Each point is reached from the start by the listed moves, each made 0, 1 or 2 times, or once backwards (-1), plus a little noise. Is the number of moves made odd or even? Then give how often each move was made.

Moves:
(1): [ 47 -18  14 -23]
(2): [ 8 45 12 -3]
Start: [ -4  -9 -42  -9]
Points:
[ -9 -49 -55  -6] -> odd (0, -1)
[-53   4 -51  11] -> odd (-1, 0)
[-35  95 -37  -3] -> odd (-1, 2)
[ 10  81 -13 -19] -> even (0, 2)

Moves:
(1): [35 -5  6  4  1  3  2 -1 -1 -4 -5]
(2): [ 6 35 -3 -2  4  6  1  5 -6  3  4]
(3): [ -9  -1  30 -10   2   0   4   1  -2   9   9]
(4): [-5  8  7 36 -4 -7  5 -4  0 -3  6]
(5): [-1 -9  0  7 48  9  2 -2 11 -2  0]
(6): [-6 -4 -6  4  0 39 13  2  5  1  9]
(7): [ 3  1  4 -6  1 -6 28 -5 -2 -5 -4]
(8): [-1 -7 -2  4 -6 -2  8 40  2 -1 -2]
(9): [ 2  3  8 -1 -2 -5 -2 -1 29  5  5]
Start: [  8   1   6 -18  -5  11   8   3 -11  10   5]
Points:
[ 28  80  87  -9  11  72  95 -38  34  27  56] -> odd (1, 2, 2, 1, 0, 2, 2, -1, 2)
[-14  -9  52  18  87  54  27 -43  38  18  38] -> odd (0, 0, 1, 1, 2, 1, 0, -1, 1)
[-45  22  25  20  88  27  25  43 -22  18  21] -> even (-1, 1, 1, 1, 2, 0, 0, 1, -1)
[ -3  35 -31 -41  -9 -19 -36  51  15  11  -5] -> even (-1, 1, -1, -1, 0, -1, -1, 1, 1)
[-16  72  44 -35 -18 -35   9  94  32  36  25] -> odd (-1, 2, 1, 0, 0, -1, 0, 2, 2)
[-48  -3  59  29 -10   9  81 -56  22   6  38] -> even (-1, -1, 1, 2, 0, 1, 2, -1, 1)
[ 72  69 -14 -43   5  30 -34 -18  35  20  17] -> odd (1, 2, -1, -1, 0, 0, -1, -1, 2)

Moves:
(1): [13  4  2 -1  1  3  2  1  0  2  3 -1  0 -2  0 -6  4  3 -2  5 -1  0  4]
(2): [-3 13 -2 -1 -4  1  1  7 -1  5  0 -2  2  1 -2  4  1  3  2  4 -5  4  6]
(3): [-3 -3 14 -2 -4  2 -1  4  1 -2  0  0 -2  3 -2 -3  3  0  0  0 -3  0 -1]
(4): [-2  4 -2 14 -2  3  1 -5  4  2  6 -2 -3  7  1  5  0 -2  1 -5  2 10  1]
(5): [ -1  -5   4  -2  24   0   3  -1   5   3   6   0   2  -1   2   9 -10   2
   7  -2   0   1  -3]
(6): [ -2   2   0  -1  -4  18  -3  -5   4 -11   1   4   7  -3  -1   5  -1  -3
   6   4  -2  -1  -1]
(7): [ 1 -1  1 -4 -1  2 19 -8 -1 -1  1 -1  1  1  5  2  0  3  3 -2 -7 -7  1]
(8): [ 1 -8 -2  4 -4  0  4 15  3  1  0 -3  9  1 -3  3  2 -3 -4  2  4  8 -1]
(9): [ 4  0 -5 -7 -4 -6 -3 -7 15  2  3 -4 -2  7  1  3  2 -2  3 -3 -5  0  7]
(10): [-5 -6 -1  1 -7  6 -6  0 -3 16  2  3  3  0  4 -5  0 -1  1 -2  0 -4  3]
(11): [-4 -2 -1 -8 -5 -8 -2  0 -2 -1 15  3 -9 -1 -7 -1 -4  2  6  2  3 -1  0]
(12): [ 0  3 -1  3  2 -8  2  3  4  3 -2 17 -3  3  2 -2  4 -3  4  1 -4  3  0]
(13): [ 2  2  5  4  0 -5 -7 -1 -5 -4  4 -1 11  0 -1 -4 -1 -3  1  0 -2  1  3]
(14): [ 1  0 -5  0  0  2 -1  2 -5  2  2  5 -2 16 -1 -5  0  4  3 -2 -2  1  1]
(15): [ 3  5 -3 -1 -6 -1  1  5  2 -6  3 -4 -5 -1 17  0  4 11  4 -3 -4  4  1]
(16): [  7  -6   2  -4  -7   1  -5  -3  -6   3  -3   0   1   0   5  18   0 -10
  -3  -2   7   8  -4]
(17): [-3  2 -5 -2  3 -1 -4 -3 -1  2  2  2  4  1 -5  3 20 -3  4 -2  3  3  1]
(18): [-1  2  6  3 -7  2  6 -5  3 -4 -6  5  3 -1 -1  5 -2 25 -3  2  0  1 -6]
(19): [ 4 -2  2  1 -3 -2  0  1 -4  0 -7 -2 -1 -2 -5 -5  1  2 10  2 -1  2  1]
(20): [-9 -4  3  5  6 -4  0  1 -5  1 -2  0  4  3  1 -2 -2  2  0 18  6  1  1]
Start: [ -8   0  -2   0  -6  -4  -1   7   6   1  11  12   3  -2   1 -12  -7   1
   4  12  -9  -5   3]
Points:
[-29  -1 -18  10  25 -23 -24  16   6  31   5  66  23  21   1 -31  12  68
  62   5 -18   5   0] -> odd (-1, 0, -1, -1, 2, 0, -1, 0, 0, 2, 0, 2, 1, 2, 1, -1, 2, 2, 2, 0)
[  5  16   4  -4 -23  30 -34 -14 -32  11   7  59  49 -11  18  21  21  39
  44  22 -12   8   0] -> odd (1, 1, -1, -1, 1, 2, 0, -1, -1, 2, 0, 1, 2, 1, 1, 2, 2, 2, 1, 0)
[  7 -33  -1 -20 -46  24 -23  15   9 -12   5 -19  62  20  12   2  24 -37
  42   5 -24   7  22] -> even (-1, 0, 1, -1, 0, 2, 1, 2, 2, 1, -1, -1, 2, 1, 1, 1, 1, -1, 2, 0)
[-21  22  23  -7  -2 -29  36  14  29 -36   8  24   8  21  31 -15 -30  95
  29  29 -48  -8   6] -> even (-1, 1, 1, -1, 1, 0, 1, 0, 1, -1, 0, 1, 1, 1, 2, -1, -1, 2, 0, 1)
[-19  29  -1  31   2 -11  25  21 -11  25   4  33  -1  -3 -33 -37  -9  47
  29  78  -2  10  17] -> odd (2, 2, -1, 1, 0, 0, 0, 0, -1, 0, 1, 1, -1, 0, -1, -1, 0, 1, 2, 2)
[-45   7  11   6  -3 -39 -34   8  -1  -6  36  12   6  -7 -53   1  17 -19
  28  36  15  24   6] -> odd (-1, 1, 1, 1, 0, 0, -1, 0, 0, -1, 2, 0, 1, -1, -1, 0, 2, 0, 1, 1)

Moves:
(1): [ 6 -4  5  3 -6 -1  1  2  7 -2 12 10  6 -4  1 -6 -7 -7 -3 -3 -9 -4  7 -1
  5  3]
(2): [ 4  6 -1 -3  3 -5 -3  3  5  2 -3 -4  4  8  4 -3  2 -1 -5  1  2  0  1  1
  0 -3]
(3): [  0   5   9   5 -10   1  -8  -6  11   9  -8   0   2  -8   9  -4   7   1
   1   7   2   0  -3  -9   6  -4]
(4): [ 13   4   1   6  -7  -4   2   9   2   0   5   5 -10  -5   6 -10  -1   8
 -18   2   1   7 -11  10  11   5]
(5): [-7 -2  2  4 10 -8 -4 -6  5  0  6  5 -5  1  2  1  7 -1  1  0  4  2 -4  4
 -9  6]
(6): [  6   2  -8   1   3   6  -7  -5   6   1   3 -12   8  -2  -5   1  10  -1
   1   1   2  -6  -4   0  -2  10]
(7): [ 5  3 -4  4  2 -3  6  2  4 -5  3 -7 -5  1  4 -2 10  0  2  3  1 -2  8 -5
 -2  3]
(8): [ -9  -2  10   2   1  17   2  13  -5   4   2  -3  -4   2   8 -11  -7  -1
   0  -6   0  -3  -1   8   1  10]
(9): [  0  -3   2   4   0  -2   1   6   6  -5  -2   1  -5   1  -3   2   6  -2
 -10  -7   2  -1  -4   1   6  -5]
(10): [-1  3 -7  7 -1  3  4  0  1  6  6  7 -4  4  2 -1 -1 -2 -1 -1 -1 -5 -4  3
  3 -5]
(11): [-10   2  -2 -12   1   3   3  -4   6   1   5  -5  -9   2   0   4   3  -1
   0   5  -5   6   2   1   0   0]
(12): [-1  9  6 -3  3  1 -1  4  1 -8 -1  8 -5  3 -5  1 -2  4  1  8  1 -3  1 -3
  0  0]
(13): [-11   6   1  10 -11  -3   7   9  -1   1   1   0  11   2  -2  -2   0  -2
   0   3  -6   4   3   8  -2   5]
(14): [ -2   5   2   9  -3   1  -1   4  -5   8   1  -1  -1  10  -5  -9   0  -5
  -1  -2   9   3  -5 -12  15   6]
(15): [ 1 -8 -3 -2 -4  0  8 -9  4 -7 -1  2  3  6  5 -9  0  1 -1 -3  0 -1 -5  0
 -2  2]
(16): [-2 -2 -7  3  1 -3 -7  2  2 -5 -2  2 -4  5  4  3  1  2  5 -1 -3  3  3  0
  7  4]
(17): [-4 -3 -2 -4 -7 -4  1  7 -8 -7  4  7  0  3  6 -2 14 -3 -6 -3  6 -1  1  2
  0 -4]
(18): [ 3 -2  1 -2 -3 -8  3  4  2  2  4 -4  2  0 -4  3  0 10 -2 -1  1 -9  0 -2
  0  3]
(19): [  2  -2   0 -10  -4  -2   0 -10  10   2  -2  -5   1 -12  -8  -3  -5  -9
  14   8   3 -10  -4  11  -2  -3]
(20): [-1 -5  0  2  9 -1 -5 -3 -6  6 -1 -2 -1  2  2  2  2 -4 -2 15 -6 -3 -2 -3
  6 -2]
(21): [-8  3  0 -2  3 -3 -4 -2  4 -8  4 -6  4 -8  2 10  0  3 -4  4 10 -1 -4 -5
  1 -6]
(22): [ -3   0   1   2  14   5  -6   4  11   7   8   1   5   1  -5  -2   7  15
   9  13   8  17  -5   1   2 -12]
(23): [ -2  11   0   7  -3   2  -8   0  -1  -4   1  -4 -10   2  -7 -13  -7   4
  -3   0  -8  -6  15  -1   0   0]
(24): [  0  -5   3  -6  -7   6   6  -6  -3  -3   4   5  -4   1  -8  10  -4  -1
  -2   2  11   1  16   6 -11   2]
Start: [-10   0  -5  -5  -9  -1  10 -10   7  15 -20  -5  -5  -9  13  -3   1   2
   6  -2 -11  -8  -5  17   2  -1]
Points:
[ 21   8   2 -28 -95 -29  44 -33  23 -33  17  64 -22 -17  12 -34 -50  -4
 -45  -9   2 -30  22  56  -2  -2] -> odd (2, 1, 0, 2, 0, -1, -1, -1, -1, 1, 0, 1, 0, 0, 2, 0, 1, 0, 1, -1, 1, -1, 1, 2)
[ -4  31  10  29 -29 -63   5  10  74  13 -15  -4  22 -10  16 -12  85 -17
  -5  50  -1 -33 -33  -9  43   3] -> even (1, 1, 2, 0, 1, 1, 2, -1, 2, 0, 0, 2, 2, 1, 0, 0, 1, 1, 1, 1, 0, 0, -1, -1)
[  6   3  24  16 -23  -7  -4  89  41  45 -27 -21  18  -7  30 -65  54  13
   9  16  25   1 -48  50  71 -10] -> even (0, 2, 1, 1, -1, 0, 1, 2, 2, -1, -1, 0, 1, 1, -1, 1, 2, 1, 2, 0, -1, 2, -1, -1)
[-20  15  49  42 -30  24 -26 -15  53  80   5  21 -19 -14  -1 -55 -42 -47
   4  18  18 -55   6  38  36  14] -> odd (2, 2, 2, 0, 2, 0, -1, 2, 1, 2, -1, 0, 0, 2, -1, 0, -1, 0, 2, 1, 0, 0, 1, 2)
[-46 -16 -28 -27  26   0 -10 -64  46  28 -19 -53  10   0   9  -9   8  19
  63   4 -12 -39 -48  28 -27  45] -> even (-1, 0, 0, -1, 2, 2, -1, 1, -1, 0, 1, 0, 0, 0, 2, 1, -1, 2, 1, 0, 0, 0, 0, -1)
[-65 -26  21 -14  13  12  20 -23   3 -39  10  43  20 -19   7  39 -19 -12
  22   0  11 -12  -5  47 -52  10] -> odd (1, -1, -1, -1, 2, 0, -1, 1, 0, 0, -1, 2, 1, -1, 1, 0, 0, -1, 0, 0, 2, 0, -1, 1)
[-32  28  -3  11  -9 -12  -4 -44  75  12 -40 -18  -6   0 -15 -44  12  14
  20 -12 -31 -51 -23  43 -36  -2] -> odd (-1, 1, 1, -1, 2, 1, -1, 0, 2, 1, 0, 1, 1, -1, 2, -1, -1, 1, 1, -1, -1, 0, 2, -1)
[ 14  -4   4 -29 -23 -28 -26 -28  26 -22 -12  14  18 -17  20 -25  22   8
 -23  36 -27 -52 -16 -33  47 -20] -> odd (2, 0, 1, 0, -1, 1, -1, -1, 0, -1, 0, 2, -1, 0, 2, 0, 2, 1, 0, 2, 1, 0, 1, -1)
[-40  29   8  42  16  33 -28  39  -3  54 -17 -45  37   3  24 -12  16  47
 -11  37  13 -28 -64 -16  56   6] -> even (-1, 0, 1, 0, -1, 2, -1, 2, 0, 1, -1, 1, 1, 1, 0, 0, 0, 2, -1, 2, 2, 1, 0, -1)
[-29   5 -35 -53  24  15  29 -38  60 -23  17 -19 -50  14   0  17  -1  54
  31  53  20  -2   5  70 -40  27] -> even (-1, 1, -1, 1, 1, 1, 1, 1, -1, 1, 2, 2, 0, -1, 2, 2, -1, 1, 1, 0, 1, 1, 0, 2)
[ -1   7 -14   7  -2  20  -3  14  16  26  11 -14  36  11 -12  -2 -29  42
  -9  36 -31  43  47  60 -11  10] -> odd (1, 2, -1, 1, -1, 1, -1, 0, -1, -1, 0, -1, 2, -1, 0, 1, -1, 0, -1, 1, 0, 2, 1, 2)
